Rows are points. The points of each table are mixes of a few directions, plus a little noise. Count the directions of each table, and those that both share. Where both have some left over, give the other angles between the two spaces (their principal angles), to ten degrees, smallest first.

First (4 x 3)
[[-0.34 -0.42  0.67]
 [-0.74  0.11 -1.29]
 [ 1.00  1.60 -3.00]
 [ 0.08 -1.29  3.61]]
Second (4 x 3)
[[ 1.17 -0.17  2.04]
 [-1.38  0.18 -2.54]
 [-1.27  0.17 -2.26]
 [ 1.56 -0.22  2.69]]
Directions: first 2, second 1, shared 1

First (7 x 4)
[[ 0.24 -0.66  0.43 -0.26]
 [ 1.33 -3.54  2.30 -1.37]
 [-0.87  2.31 -1.50  0.88]
 [-0.87  2.30 -1.50  0.88]
 [ 1.28 -3.40  2.20 -1.30]
 [-0.91  2.41 -1.56  0.92]
 [-0.21  0.58 -0.37  0.22]]
Second (5 x 4)
[[ 4.36 -0.11 -0.76  3.26]
 [-1.15  0.00  0.22 -0.85]
 [-1.47 -0.02  0.24 -1.07]
 [-2.88  0.08  0.46 -2.12]
 [ 1.11 -0.03 -0.18  0.87]]
Directions: first 1, second 1, shared 0; angles 90

First (8 x 6)
[[-2.49 -1.15 -1.29  0.95  0.92 -1.49]
 [-2.23 -1.01 -1.14  0.86  0.85 -1.34]
 [-1.90 -0.85 -0.97  0.72  0.71 -1.14]
 [-2.16 -1.00 -1.11  0.83  0.80 -1.31]
 [ 0.08  0.04  0.04 -0.03 -0.04  0.05]
 [ 5.72  2.62  2.94 -2.19 -2.13  3.46]
 [ 1.91  0.87  1.00 -0.74 -0.71  1.17]
 [ 1.04  0.48  0.54 -0.40 -0.39  0.63]]
Second (8 x 6)
[[ 0.50  0.43  1.98 -0.19 -0.59  0.72]
 [ 4.34 -0.01 -0.45  0.55  0.36 -2.32]
 [ 0.37 -0.41  0.56 -0.17  0.49  1.98]
 [-0.89  0.68  2.74 -0.42 -1.03  1.38]
 [ 1.49  0.39  0.97  0.08 -0.45 -0.82]
 [ 1.18  0.03 -1.45  0.38  0.14 -2.29]
 [-1.13 -0.71 -0.11 -0.23  0.74  2.51]
 [-5.74 -0.49 -4.27 -0.02  0.34 -1.17]]
Directions: first 1, second 3, shared 0; angles 30

First (10 x 8)
[[ 0.19 -2.82 -0.51  2.41  1.10  1.33 -3.60 -0.25]
 [-1.32  2.05  1.53 -0.92 -0.53  0.02  2.96  0.26]
 [ 2.46 -2.71 -0.20 -0.64 -1.75  0.71 -4.41 -1.71]
 [ 0.39  0.54  0.70 -1.36 -1.32 -0.09  0.29 -0.62]
 [-0.32 -0.73  0.13  0.91  0.44  0.59 -0.88 -0.02]
 [-1.95  0.96  0.00  1.70  2.00  0.00  1.96  1.36]
 [-2.20  1.24  1.22  1.04  0.96  0.56  2.26  0.81]
 [-1.73  2.40 -0.42  0.34  1.63 -1.16  3.75  1.58]
 [ 1.57  0.97 -1.39 -1.97 -0.77 -1.81  0.71  0.01]
 [ 2.75 -1.81 -0.83 -1.40 -1.70 -0.25 -3.28 -1.40]]
Second (8 x 8)
[[-1.18 -0.34  1.22 -0.40 -1.25  0.35  1.14 -1.15]
 [-1.06  1.14  1.68  0.70  0.61  1.22  0.55  0.69]
 [ 1.11 -1.80 -0.44  1.71 -5.20 -0.86 -1.04 -0.46]
 [-1.35  0.73  0.78 -1.72  5.29  1.49  0.21 -0.30]
 [-0.45  1.54  0.05 -0.61  0.77 -0.41  1.73  0.61]
 [-0.42 -1.20  0.74  0.22 -2.33  0.10  0.08 -1.14]
 [ 1.36 -0.89 -0.71  1.72 -2.43 -0.35 -1.68  0.55]
 [ 1.87  0.70 -3.31 -1.54  4.53 -1.53 -0.89  1.12]]
Directions: first 3, second 4, shared 2; angles 50

First (9 x 11)
[[-0.59  0.81  1.06  1.95  2.73 -0.64  3.46 -0.35 -2.07  0.75 -0.15]
 [ 0.04 -2.09  1.26  1.81 -2.90 -2.15  0.44 -1.01 -1.06 -4.06  2.08]
 [-0.18  0.05 -1.05  1.47 -1.72  3.63 -2.46  1.91  1.64 -1.66  0.34]
 [-0.07  0.01 -1.18 -2.54 -0.29  1.47 -2.76  0.01  2.89  1.82 -1.22]
 [ 0.48 -0.10 -2.33 -2.56  0.13 -1.20 -1.65 -1.20  1.89 -0.86 -0.10]
 [-0.47  0.44 -0.65 -0.59  1.78  0.36  0.22 -0.57  1.01  1.14 -0.82]
 [-1.02 -0.67  3.34  2.20  0.96 -1.59  3.56 -1.16 -2.55  1.22  0.00]
 [ 0.53  0.84 -1.03 -1.43 -0.56  2.03 -2.23  1.68  1.03  1.31 -0.71]
 [ 1.27  0.85  0.51 -0.45  0.07 -1.90  1.32  0.74 -2.95  0.36  0.37]]
Second (11 x 11)
[[ 0.22 -0.68 -2.78 -2.19 -1.89  1.47 -4.28 -0.12  4.04 -1.60  0.03]
 [ 0.22 -0.69 -2.88 -2.28 -1.95  1.53 -4.46 -0.11  4.23 -1.67 -0.01]
 [-0.15  0.58  2.49  1.97  1.69 -1.30  3.84  0.07 -3.65  1.40  0.00]
 [-0.01  0.17  0.68  0.54  0.49 -0.35  1.09 -0.01 -1.02  0.39 -0.03]
 [-0.16  0.48  1.99  1.59  1.38 -1.07  3.11  0.06 -2.94  1.14 -0.02]
 [ 0.03 -0.13 -0.49 -0.42 -0.38  0.28 -0.80 -0.02  0.78 -0.32  0.02]
 [ 0.06 -0.23 -0.98 -0.82 -0.65  0.53 -1.56 -0.04  1.50 -0.60  0.00]
 [-0.09  0.35  1.44  1.16  0.98 -0.77  2.20  0.07 -2.10  0.85 -0.03]
 [ 0.00  0.02  0.28  0.26  0.20 -0.15  0.44 -0.01 -0.41  0.17 -0.02]
 [-0.17  0.64  2.53  2.01  1.71 -1.34  3.89  0.08 -3.70  1.47 -0.02]
 [ 0.19 -0.52 -2.25 -1.79 -1.53  1.17 -3.54 -0.10  3.29 -1.30  0.02]]
Directions: first 5, second 1, shared 1
